Each row of a before or after table is a point. The points were changed in one or more steps. Then noise was added and the rows were shuffled. The steps act on how far a point lies along the listed directions, d1 being the first. Write out the steps. A step turns or swaps two directions, mirrors them in a line or flattens them onto one, adds a multiple of one to another, or multiplies one. Angles are multiples of 10 degrees, from the lower direction toward the higher: turns from -170 to 170, lines from 10 to 170 but not 90. Use the fewest steps. Two steps may share a direction if one is a turn and the other turns, adds or multiplies; they go together, in the order done. Otherwise the lowest direction goes first.

Directions:
(1): -31 31
(2): 31 31
Before, 8 rows:
41 16
6 5
-24 -50
-54 16
-40 -33
49 20
-25 -10
40 16
After:
-13 2
-44 -69
-30 -29
22 -5
3 9
29 3
0 70
25 -4
Steps: add 1.5 times d1 to d2

Directions:
(1): 46 23 -19 30
(2): 21 13 57 -6
Before (8 x 4):
26 11 21 22
-41 -29 -26 -28
43 30 -1 -8
17 8 2 20
-90 -45 43 -63
26 22 16 10
38 0 -15 22
34 21 21 27
After, 8 rows:
-41 -29 4 -38
27 12 3 28
27 22 -2 19
40 27 -23 -3
-54 -25 94 -59
35 19 -5 35
27 -8 -32 20
13 5 -10 21
Steps: turn d1 and d2 by -30 degrees

Directions:
(1): 30 54 7 41 16 8
(2): 44 1 -44 -7 -44 -4
(3): -48 35 -47 0 2 -14
(4): -5 -39 -18 61 3 -18
(5): 28 -9 -24 -22 57 -28
Before (9 x 6):
1 3 17 6 -73 32
14 -5 53 21 -27 31
2 -36 10 -29 -5 -6
64 -1 23 -27 11 5
7 -25 17 10 -33 -7
62 5 -19 -7 23 1
-35 39 18 34 -18 7
-14 -16 17 -37 1 -11
-10 7 -19 26 -42 5
After, 9 rows:
-8 -15 67 2 -18 33
25 -20 5 16 -45 -11
-80 19 47 -9 -4 12
89 3 1 -28 -9 4
-5 14 30 37 34 -9
88 -7 -58 -48 -23 -1
39 10 -19 17 -101 27
27 -9 8 36 10 -6
13 -6 -49 -5 -75 0
Steps: mirror d1 and d4 in the line at 120 degrees; multiply d2 by 3

Directions:
(1): 60 11 12 35 -31 -33 28 -6
(2): -14 15 57 28 -32 44 -21 -10
(3): 17 -37 -15 34 34 41 21 -39
(4): -17 44 20 -23 19 8 63 -19
(5): -9 46 -5 46 47 -23 -28 -4
Before, 9 rows:
-31 48 32 15 5 -19 -57 5
42 -18 9 0 -62 -56 -14 58
9 10 -18 12 22 -15 17 9
-16 5 -2 8 38 55 20 -39
22 34 -3 43 18 9 10 -55
-8 -42 9 13 -14 34 -29 -22
51 24 -3 67 9 -21 19 -22
-13 -19 -6 -32 -26 -5 -59 24
-13 -2 -14 32 3 23 -79 24
After, 9 rows:
-21 59 51 -48 -34 -26 59 32
-28 19 -29 -10 70 22 38 -28
54 46 -8 41 -2 -39 8 8
29 -2 28 52 -9 9 7 -45
38 30 31 -1 -52 -37 -5 7
-2 54 -1 3 12 -68 -38 20
16 -41 -30 43 34 37 -34 -26
-17 11 -45 11 56 23 -4 -48
0 -12 -24 -10 20 -4 13 10
Steps: turn d1 and d4 by 120 degrees; turn d2 and d5 by 50 degrees; multiply d3 by 1.3

Directions:
(1): -9 40 11 -16 -66 27 4 4 -5 -43 43
(2): 19 20 -13 50 6 64 7 38 2 41 13
(3): 1 -18 -18 19 -33 -11 22 16 84 -14 -24
(4): 14 -50 -53 -15 -1 -2 1 53 -30 -32 17
Before (13 x 11):
13 -12 -42 35 12 24 6 24 11 21 -18
-13 6 16 -24 11 7 -7 -17 -70 -2 33
-10 2 48 -11 24 -53 -7 -58 43 33 -67
-6 -3 5 14 35 4 -9 -1 -7 14 -29
26 -37 -6 0 15 25 3 40 -13 -21 2
9 -15 -10 45 -24 -3 20 31 102 31 -18
6 -12 42 6 77 -4 -28 -26 -37 53 -29
8 -26 -45 -20 -19 -38 24 16 47 -18 -16
3 17 50 -36 33 -9 -27 -44 -102 8 4
11 12 -13 -4 -19 8 3 33 13 -14 0
-2 -6 12 21 19 2 -13 13 -39 40 -17
-19 -76 15 -21 80 -110 3 -46 35 39 -77
13 -8 -17 -12 17 10 10 4 -38 3 -3
After:
4 43 3 31 -8 43 0 -6 0 22 -1
-42 32 99 -27 44 -61 -10 -112 -8 48 -40
8 17 -5 -9 -4 18 -7 31 -20 -4 6
-6 -11 37 -20 67 -47 -19 -43 -16 47 -58
-12 16 17 19 11 9 -5 -8 23 9 -36
15 29 24 28 43 38 -23 11 -62 71 33
-9 1 23 29 -24 -9 3 7 33 23 -25
-5 51 5 -34 0 11 -8 -24 -57 8 30
-12 -37 -11 -7 -33 -32 19 1 49 -25 -7
-4 -10 39 23 15 -26 4 -35 79 28 -56
5 13 -2 -1 -30 7 22 -11 25 -15 -12
3 -45 2 -13 -28 -63 15 -14 75 -33 -55
14 23 36 3 -23 41 8 6 12 -26 15
Steps: mirror d1 and d4 in the line at 40 degrees; mirror d2 and d3 in the line at 10 degrees

Directions:
(1): 6 16 4 46 33 37 -22 40 62 16 25 -10
(2): 38 -13 -28 22 -39 53 4 -41 -9 20 32 38
(3): -15 2 7 -46 17 23 33 -12 38 -62 35 28
(4): 23 -54 51 -23 15 12 -42 25 -34 -2 36 2
(5): -38 28 45 14 28 26 48 -1 -40 38 10 22
(6): -58 -22 -24 -35 -26 51 -21 31 3 19 -32 8
Before:
14 -29 35 2 33 5 -9 43 -18 -19 28 -10
12 13 -31 4 -78 11 51 -74 -16 32 -15 37
30 -44 -8 -32 -14 -32 -47 14 29 -60 -10 -21
11 -43 -13 -44 2 5 -56 32 40 -65 22 18
55 21 8 64 22 -44 -13 -19 -12 10 15 -32
-30 3 -46 -27 -27 43 -10 1 39 -11 -22 7
20 4 34 -14 46 -54 -26 30 3 -32 1 -39
16 -20 36 -6 12 -39 -35 19 -22 -15 -18 -35
24 14 -58 2 -8 11 40 -51 2 -37 8 45
-9 -8 -69 -50 -57 -3 20 -47 22 -72 -25 35
38 -24 -30 10 -12 10 -1 -40 -4 -6 10 20
After, 11 rows:
-9 3 3 25 22 -36 5 -1 -25 23 -35 -14
15 34 28 22 56 -35 18 -5 28 -37 37 -23
-42 18 -45 5 -35 34 -9 3 3 33 -51 0
21 16 -53 43 -3 -49 -4 -11 -36 18 -52 -9
-40 23 6 48 -5 54 24 2 -44 59 6 55
28 18 24 4 27 36 36 -27 2 -16 55 41
-17 18 -55 31 -57 -23 33 -50 -52 36 -71 8
-4 7 -9 -10 -43 -93 -8 -6 -1 10 -72 -44
-3 9 44 -17 18 23 39 -23 -12 -32 31 25
12 -24 27 16 19 34 9 25 -30 -1 45 12
-26 33 24 22 1 37 68 -29 -32 23 -1 39
Steps: turn d1 and d6 by 10 degrees; turn d2 and d3 by -130 degrees; mirror d4 and d5 in the line at 20 degrees
